Each row of a before or after table is a point. The points were changed in one or more steps. Then noise was added and the rows were shuffled. The steps act on how far a point lies along the listed directions, d1 being the first. Name the steps. A step turns or swaps two directions, mirrors them in a line or flattens them onto one, adds a multiple of one to another, or multiplies one. Angles are multiples of 10 degrees, from the lower direction toward the higher: turns from -170 to 170, lines from 10 to 170 but not 90. Use the fewest steps. Two steps may share a direction if one is a turn and the other turns, adds or multiplies; they go together, in the order done. Otherwise the lowest direction goes first.

Directions:
(1): [-47  29  13]
(2): [32 47 11]
Before (9 x 3)
[[-25  36   8]
 [-13  -2 -13]
 [-11 -24   4]
 [ 54  18  -4]
 [-61  26  14]
 [ 11  -7 -22]
 [ 20  -2   4]
 [-43  24   7]
 [-44 -22   8]]
After (9 x 3)
[[ 14 -15 -28]
 [ 31  -4   1]
 [-38  54  15]
 [-18 -37   4]
 [ 85  26  -3]
 [-23  -5 -14]
 [-71 -33   8]
 [-97  43  24]
 [-71  38  14]]
Steps: multiply d1 by 1.6; multiply d2 by 1.6

Directions:
(1): [ 23  -8 -36  16 -67  -2]
(2): [ 41  11 -32  46  41   3]
(3): [ -4   8 -52 -48  13  36]
(4): [-65   1 -34  32   3 -13]
(5): [ 10  31 -17 -27   4 -67]
(6): [  7 -73 -14 -11  17 -24]
Before (10 x 6)
[[-30  -5  16  35  34  20]
 [ -5 -26  33  31 -43 -12]
 [ 10  15 -32  61 -30  76]
 [ 26 -29  -3 -15 -29  17]
 [-13 -17  19 -20   4  33]
 [-41  41  -3 -25   6  61]
 [ -9  -6 -42   8 -32   3]
 [ 56  59  -9 -63 -27 -18]
 [  0 -33 -27  -8 -26 -16]
 [ 26  50 -89  16  57 -12]]
After (10 x 6)
[[-20  39  -2 -29   9 -26]
 [-26 -54  15   2 -53 -26]
 [-50   1  14  12  20   3]
 [-28  28   6 -16  18  16]
 [ 18  -8  97  83   0   3]
 [-48 -18 -14  64  19 -68]
 [  8 -13 -36  37 -29  10]
 [-12   3 -21 -14 -39 -13]
 [-11   5 -53 -10  36  13]
 [ 36 -16  70 -54  38 -39]]
Steps: turn d1 and d5 by 150 degrees; turn d4 and d5 by -60 degrees; turn d2 and d3 by 50 degrees; turn d3 and d6 by -160 degrees

Directions:
(1): [ 19 -12  13 -29 -58 -18 -33  -6 -60]
(2): [ -6  42  36  23  40 -39 -37 -38 -17]
(3): [ 71  -2  33 -13  42  20  14  28 -21]
(4): [  8  15  37 -56 -15  17 -25 -19  60]
(5): [ 45  66 -45  13 -27 -12  -5  14  16]
(6): [ 29 -38 -55  -7  30   8 -45 -39   6]
Before (8 x 9)
[[ 24 -23 -28   6  -6  -9   1   8 -78]
 [ 14  -9 -65  19  -8  35  31  24  -1]
 [-16 -10 -26   5  18  27   0  -7   9]
 [-14   2 -44  -2 -30 -29 -15  -7 -20]
 [-10 -31  38 -66 -19  11 -31 -17  47]
 [-25 -16 -40 -10 -61  -1  37  30 -33]
 [-27  22  -4  12  20  18  45  29  65]
 [ 48  33  -6  -2  16 -35 -51 -27  -6]]
After (8 x 9)
[[ 101   76  -43  -26  -20    5  -10   16    3]
 [  44   41  -29  -27  -15   29   57   52   39]
 [ -10   12  -44    5   -4   16   -8   -6    7]
 [ -52 -121   30   12   60    9   27   12  -49]
 [  20   18  -50  -28  -55   40   -4   -2   44]
 [  30   22   -8  -21   33   12    4    6   40]
 [ -91  -21   -2   -2  -39   -9   18    1   21]
 [   9  -28   46  -28   46  -16  -50  -44   -4]]
Steps: swap d1 and d3; turn d4 and d5 by -110 degrees; multiply d5 by 2

Directions:
(1): [-27 -39  29 -32   0   8   7 -33  93   2   3 -24  29  -4]
(2): [-33  27   9 -18  46  25 -38 -10  -2  84  -4  42   5   4]
Before (13 x 14)
[[ 16 -25  -1  15 -48 -12  21  14   9 -40   2  -2  -5  -6]
 [ -4  31   7  -2  30  30 -30 -13 -42  71   6  61 -11  -2]
 [-24   0  21  -3  32  -3 -11 -11  37  30   3   8  11  -8]
 [-12 -33  40 -57  26   1   0 -49  69  11  28   7   5   3]
 [-12 -21  13 -26  -5   5  13 -14  75 -40  -4 -21   9  -8]
 [ -1  53  -3  12  15   2 -15  25 -66  18  -1  59  -7   1]
 [ 31   3 -26  42 -42 -50  32  49 -82 -85   0 -29 -32  -7]
 [-43 -54  37 -38 -18  -6  23 -13  96  -5  14 -38  34   3]
 [ 53  25 -36  52 -16 -30   9  56 -94 -35  -6  -3 -32  -1]
 [ 53  -7 -21  41 -32 -28  23  29 -75 -40  -9 -18 -39  -1]
 [ 28  29 -30  30 -20  -5  15  38 -39 -35  -5   3 -17   4]
 [-19 -35  15 -14  22   6  -2 -29  49  16  -7 -12  -6  -2]
 [ 12  42 -17  22  30 -18 -18  19 -62  27 -18  44   1 -13]]
After (13 x 14)
[[  10  -45    2    7   -6  -14   22  -19   28  -32   -3  -36  -12   -3]
 [  -1   50  -17   21   48    6  -40   36  -72   78  -13   47  -19    7]
 [   2   51  -18   14   16   16  -12   25  -36   35   -8   36   -8   10]
 [  26  -45   24  -33  -20  -22   34  -24   45  -70   27  -25   -7    5]
 [ -27  -14   36  -28   19   32  -17  -46   55   57   14   29   20   -5]
 [  12  -46    5    9  -57  -35   52   20   13  -84   15  -54    2    6]
 [  -9  -22   15    6    5  -18   12  -11   49  -15    6  -17   15  -12]
 [  21    5  -17   27  -36   -7    4   30  -42  -11   -3   22  -17    0]
 [  -8   50  -25   27   24  -19  -29   44 -117   36   -9   38  -38   -3]
 [ -37   29   28  -22   32   21  -22   -7   12   54    0   52   20   -2]
 [  15   29  -15   22   22    4  -20   18  -87   56  -17   33  -39    6]
 [  19   -2  -10    6  -25  -12   26   13    5  -81   -6  -24  -15   -7]
 [ -23   24   10  -11   50    0  -29  -15   16   65  -15   42   25  -14]]
Steps: turn d1 and d2 by -70 degrees

Directions:
(1): [ 23   4 -34 -18   3   4  20  -7 -16 -27  -6  48 -31  21 -51  21 -56  60
 -69   8]
(2): [ 46  70  26  12  42   5  28  45 -27  20  32  -3  37 -35 -14  39  43   8
 -32 -13]
(3): [ -7   0  55   3 -24   0 -13  51  19  47 -17  -7   5  -8  -6  43 -66   1
   9  78]
Before (14 x 20)
[[-49 -26  39  20 -41   2 -27  14  29  27 -25 -33  -2  13  32   5  -1 -55
   57  23]
 [-17 -48  57   8 -48   8 -38   9  46  90 -26 -51  23 -15  54  12 -12 -52
   96  46]
 [ -5  34  60  26   7   2 -14  62  14  42  -5 -29  60 -19  10  43 -25  -7
    0  39]
 [ 41  55 -18   7  45 -14  44  18 -62 -22  40   9  28 -33 -15  20  65  21
  -25 -47]
 [-35 -28  -2  18 -10 -29 -14 -18  17   2 -31 -46 -20  15  45 -54  -9 -13
   58 -17]
 [ 43  83  10  31  57 -16  24  19 -37  21  48   7  37 -52  -6  -1  89   1
  -23 -75]
 [ 58  72 -41  36  71  11  30   0 -49 -20  62 -13  40 -28  24  -6 121 -31
  -21 -95]
 [-21 -26  53  -6 -29   5 -22   2   4  14 -28  -7  -1  -1  32   4 -32 -31
   44  37]
 [ 31  54  -6   0  39   6  20   6 -30   6  21  27  25  -8  13  11  50 -14
  -28 -59]
 [  5  29  62  16   5 -14 -21  35  17  42  -6 -23  41 -34  29  31  29 -47
   40  23]
 [ 25  40  23  15  37  13  25  38 -13  25   7  -2  10  -7   7  15  35 -20
    0  12]
 [ 20  52 -37  -1  47  17  40  -9 -45   6  24  11  -5 -10  -7  19  62  12
  -50 -80]
 [ 35  95 -20  11  73  -2  61   9 -39 -16  24 -16  38 -22  11  21 117  -1
  -38 -77]
 [-45   1  45   8 -12 -13 -32  24   9  32 -15  -1   9  -7 -15  41 -43  12
   15  50]]
After (14 x 20)
[[-25  20  37  10   0   7   0  34  -2  70  -3 -34  16 -21  37  29  13 -36
   30   9]
 [ -5  25  38   1   6   4 -11  36  -3  44  -4  11  18  -6  24  31  -6 -31
    8   8]
 [-24   2 -38  -4  25  -8   4 -43 -24 -39   6  34 -19  16 -34   0   7  45
  -35 -46]
 [ 19  15  -5   0  21  18  24  23  -4  12   2  18 -15  18  -2  16   5   5
  -19  18]
 [ 35  21 -10 -15  16  -7   4  -1  -7 -17 -22  56 -15  12 -46  37 -40  42
  -57  20]
 [  1  33  58  29   1 -19 -16  45   2  69   6   0  11 -43  -1  17 -13  -8
   11  25]
 [ -4  -5   3   9 -13 -29   8   8   2  23 -34 -15 -22   9   4  -1 -71  34
   -1  21]
 [  7  30  55  33  -3  14 -15  80   6  75   5 -32  28 -29  22  50 -38 -36
   23  70]
 [-17  46  61   8   6  -3  13  63  17  48 -27 -40  33 -16  27  57   0 -31
   21  47]
 [ 11  17 -42   0  26   8  14 -18 -11 -46  -8  27  15  18 -36   8 -23  50
  -68 -29]
 [ -3  13  36  13   7 -14  -3  36 -21  25  11 -20  34 -32  15  21  22 -19
   33  21]
 [ 52 -21 -50 -33 -12  15  21 -30 -15  -9 -15  62 -36  30 -55  40 -73  80
  -76   2]
 [ -6 -10 -22  -6 -19   9  16  -3   0 -22 -15  33 -45  39 -43  38 -51  27
  -62  12]
 [ 12 -10 -10 -10  11   8  16 -31 -30 -32 -22  40 -25  30 -21   7 -26  36
  -29 -13]]
Steps: turn d1 and d3 by -140 degrees; multiply d2 by 0.4

Directions:
(1): [-17  -5 -42  30   3  18  18 -75   3 -19 -14 -64  14  -8  36  57  -1   5
 -16  72  39 -37 -29  23 -36  43  12  -9 -22   1  11  49]
(2): [ 19 -18 -28 -31 -23  85  -1 -10 -19 -57 -33  60  14 -14  53  37  18  18
 -18  -8  11  -4   4  -6 -14 -29  -4 -61  42  12   6 -63]
(3): [-52 -11   2  31  -2  13  64  29 -16 -49 -27 -24  30 -45  13  -1 -42  18
 -33 -47 -64  35  15 -18  18  16  -8  -6  44   3 -13  71]
(4): [ 20 -69   8 -58 -99  -5 -11  -4  17 -22 -31 -14 -34   5 -16 -35   0  21
 -19  28  -8  -9   5 -11  55 -17  47 -18 -37   1  23  49]
(5): [-11  13   1  40   0 -18  12 -27  40  -8 -37 -19  15  22 -25  18  17 -22
  31 -17  18  69  33  11  41 -14 -52 -94 -46 -32  42 -11]
(6): [ 44  43  43   1 -25  16 -11 -25 -13  12 -26 -11  53  59 -60  -7   5   1
 -55 -32 -14  16 -13 -23 -86   2  31 -16  14  19  41  25]
Before (11 x 32)
[[-11  24  23  15  20  14  41  46   4  -3 -45  67  21  -3 -37 -10 -29 -14
   32 -88 -51  84  41 -11  39 -57 -51 -52  51 -11  31 -46]
 [ -7 -28  36  16  -5 -45 -13  38  36  16   7  -9 -16  14 -11 -43 -16   2
    2   2  -6  30  16   7  53  -6 -21  21 -33 -27  -1 -15]
 [  8  72 -10  50  46  28   1 -38 -14  17 -19  26  63  45 -10  47  20 -28
   26 -36  33  28  13  -5 -58   0 -43 -74  -9   5  54 -57]
 [  5 -37  27 -19 -25 -16   0  60 -10 -19  -7  21 -48 -19 -29 -61 -20   5
  -21 -64 -50  34  39 -17  69 -24  17  22  33  -9  -8  44]
 [-31  55  39  59  45 -84 -12  44   1  69  14 -14  18  27 -35 -42 -12 -36
   29 -73 -45  53  21 -18  15  27 -23  36  -3   2 -11  35]
 [-71 -12  -7   9 -12  25  23   7 -33 -10   2 -65  41 -50  15   6 -37  37
  -74   8 -58 -37 -42  -5 -43  45  53  80  54  48 -44  99]
 [-17  -4  34  -4 -16  -3  39  32 -16 -26 -14   2   4   3 -36 -62 -22   8
  -21 -23 -44  15   5 -48  24  16  28  44  11   2  -5  64]
 [-19 -14 -17 -13   7   9  30  60 -25 -19  46  57 -23 -50  27 -28 -23  26
   -2 -13 -26 -31   6  -2  24  -4   0  43  61  25 -68  -3]
 [  9   5  45 -40 -52   0  14  42  -3  11  -2 -15 -24  25 -29 -38 -32  20
  -71 -32 -35 -25 -12 -16  -5  34  65  41   3  25  -5  77]
 [-31 -24  31  -4 -18 -46  34  86  -5  -6   5 -23 -17 -20 -27 -57 -24  12
  -30 -38 -73  22   8  -4  57  -2  47  58 -13   4 -26  68]
 [-40  28 -25  83  76 -39  18 -42   8  30   6 -77  15 -27  43  62 -41 -25
   37  20  46   0  -2  36  -9  69   0   6 -35  -4 -10  20]]
After (11 x 32)
[[ -20    7   11  -11    6  -21   12   52   35    8    8   29  -54    6
     9   -9    2  -13   29  -41    9   22   38   17   90   -5  -38  -34
   -29  -23   -7  -37]
 [   6   46  -11   49   67   -8  -14  -44  -20   39   10  -49   31    2
    31   57  -33  -20    2   18   47  -30  -28   23  -82   64   43   41
    -1   23   -8   -1]
 [  31  -42    7  -44 -102   49   27  -32    2  -35  -90    5   17   14
   -37   -4  -28   30  -48    4  -34    8   -5  -18    3  -33   58  -48
    21   14   72   61]
 [   1   28  -11   41  -24   21   19  -74  -10  -10  -49  -46   56   36
   -14   46    4   -6  -19   12   21   -1   -8   -6  -52   28   10  -63
   -34   16   68   49]
 [   1  -30   10  -35  -26  -13   -5   67    5   -8    1   22  -33   -6
    -4  -33   21    7   -6  -15  -22    6   11    9   58  -30   34   14
   -23   -4  -17  -25]
 [ -93   -3  -49   31   49   18    8   21   11  -12   16    4    6  -69
    61   43   10   -1   37    4    8   16    6   36   55   -9  -58  -11
    18   -8  -48  -54]
 [  15  -16   -2   -8  -56  -43  -44  -43   17   31  -31  -40  -13   44
    -6  -18   14  -10    5   35   16   -9  -10   -6   17   24   40  -10
   -59   10   32   56]
 [  -2  -13   10  -11   -9    8   17   17   -1  -28  -19   37  -19    4
    -9  -38    9   -5   23    0    3   19   21  -29   60  -13   -7   -6
   -14  -14    1  -10]
 [ -17  -55  -44  -29  -34   16   26   25  -10  -39   23   35  -45  -55
    44  -13  -19   33   -4   34    4  -45    8   12   49   -4   15   12
    25   15  -50   13]
 [  28  -50   18  -44  -47    5  -22   33   -3  -26  -16   32  -50   -9
   -16  -47   -3    5  -19  -39  -18   15   32  -13   61  -31   27    4
    17   -6    3   14]
 [  26  -23   49   -9  -32  -17  -33   20   17   19    7   -4   -4   38
   -12  -44  -14    9  -34   16   -4   -7   -9    1   -1   -4   18   44
   -11   -5    5   -4]]
Steps: mirror d1 and d4 in the line at 140 degrees; flatten d2 and d3 onto the line at 40 degrees; swap d5 and d6
